Every row gives one point. Each copy is the shape, with its points in the same order, stretched, turned, moved and blurred by noise. Is it also mirrored, or only turned?
(in the rows, 128 means zero)

Shape (7 x 2)
[[129 144]
 [140 154]
 [ 67  91]
 [ 77  93]
 [178 109]
 [124 151]
 [ 27 126]]
Copy 1 (7 x 2)
[[122 120]
 [137 117]
 [ 41 115]
 [ 50 122]
 [134 178]
 [121 111]
 [ 34  61]]
Copy 1 is: mirrored
Copy 2 (7 x 2)
[[148 126]
 [161 131]
 [ 84  78]
 [ 91  86]
 [122 176]
 [153 110]
 [106  30]]
Copy 2 is: mirrored
Copy 3 (7 x 2)
[[115 143]
 [124 148]
 [ 50 103]
 [ 66  95]
 [156 108]
 [105 152]
 [ 18 127]]
Copy 3 is: only turned

Shape (9 x 3)
[[215 119 113]
 [161 180 111]
 [ 88  69 158]
 [113  67 162]
 [170 141  98]
 [180  72 155]
 [111  89 134]
 [107  68 113]
 [140 179  88]]
Copy 1 (9 x 3)
[[166 143  53]
 [114 188 109]
 [ 93  56 183]
 [124  64 168]
 [119 151  95]
 [162  81 127]
 [101  87 149]
 [ 87  61 133]
 [ 83 186 108]]
Copy 1 is: only turned
Copy 2 (9 x 3)
[[209 104  85]
 [179 180  67]
 [ 73 104 159]
 [ 98  98 161]
 [169 131  65]
 [163  83 148]
 [100 106 126]
 [ 89  81 113]
 [154 174  47]]
Copy 2 is: only turned
Copy 3 (9 x 3)
[[198  98 159]
 [126  87 158]
 [141 213 108]
 [157 211 137]
 [144  92 136]
 [196 166 158]
 [151 185 119]
 [149 191  99]
 [108  89 127]]
Copy 3 is: mirrored
Copy 4 (9 x 3)
[[244 122 115]
 [172  78 145]
 [108 205  84]
 [140 211 104]
 [188  98 113]
 [210 191 118]
 [136 177  90]
 [142 178  62]
 [150  64 123]]
Copy 4 is: mirrored

Shape (10 x 4)
[[205 179 126 113]
 [193 107 134 141]
 [108 127 153 124]
 [100  24 113 130]
 [145 157 133 141]
 [117 174 152 139]
 [103 155 134 105]
 [102  87 135  78]
 [103 194 108 137]
 [140 145 104 132]]
Copy 1 (10 x 4)
[[ 90 145  65 111]
 [109 110 123  99]
 [141 164 145 129]
 [173  74 181 143]
 [108 153 116 137]
 [114 188 126 136]
 [146 169 110 153]
 [186 128 136 130]
 [104 175  90 194]
 [116 135  96 155]]
Copy 1 is: mirrored
Copy 2 (10 x 4)
[[206 126 171 113]
 [194 142 159 199]
 [111 133 134 148]
 [120 146  72 228]
 [144 146 161 134]
 [114 138 159 113]
 [118 125 119 110]
 [120 103  80 163]
 [123 168 132  76]
 [157 151 127 132]]
Copy 2 is: only turned
Copy 3 (10 x 4)
[[194 171 127 131]
 [190  99 105 126]
 [106 111 170 138]
 [ 78  54  97 130]
 [157 142 151 164]
 [132 145 179 169]
 [ 93 136 169 134]
 [ 60 113 147  99]
 [115 168 171 192]
 [130 143 116 156]]
Copy 3 is: only turned
Copy 4 (10 x 4)
[[147 184  72 100]
 [175 117 113  87]
 [138 117 140 163]
 [142   7 148 130]
 [136 151 128 125]
 [128 161 140 164]
 [109 137 112 168]
 [127  65  97 167]
 [ 73 164 131 142]
 [111 125 119 109]]
Copy 4 is: mirrored
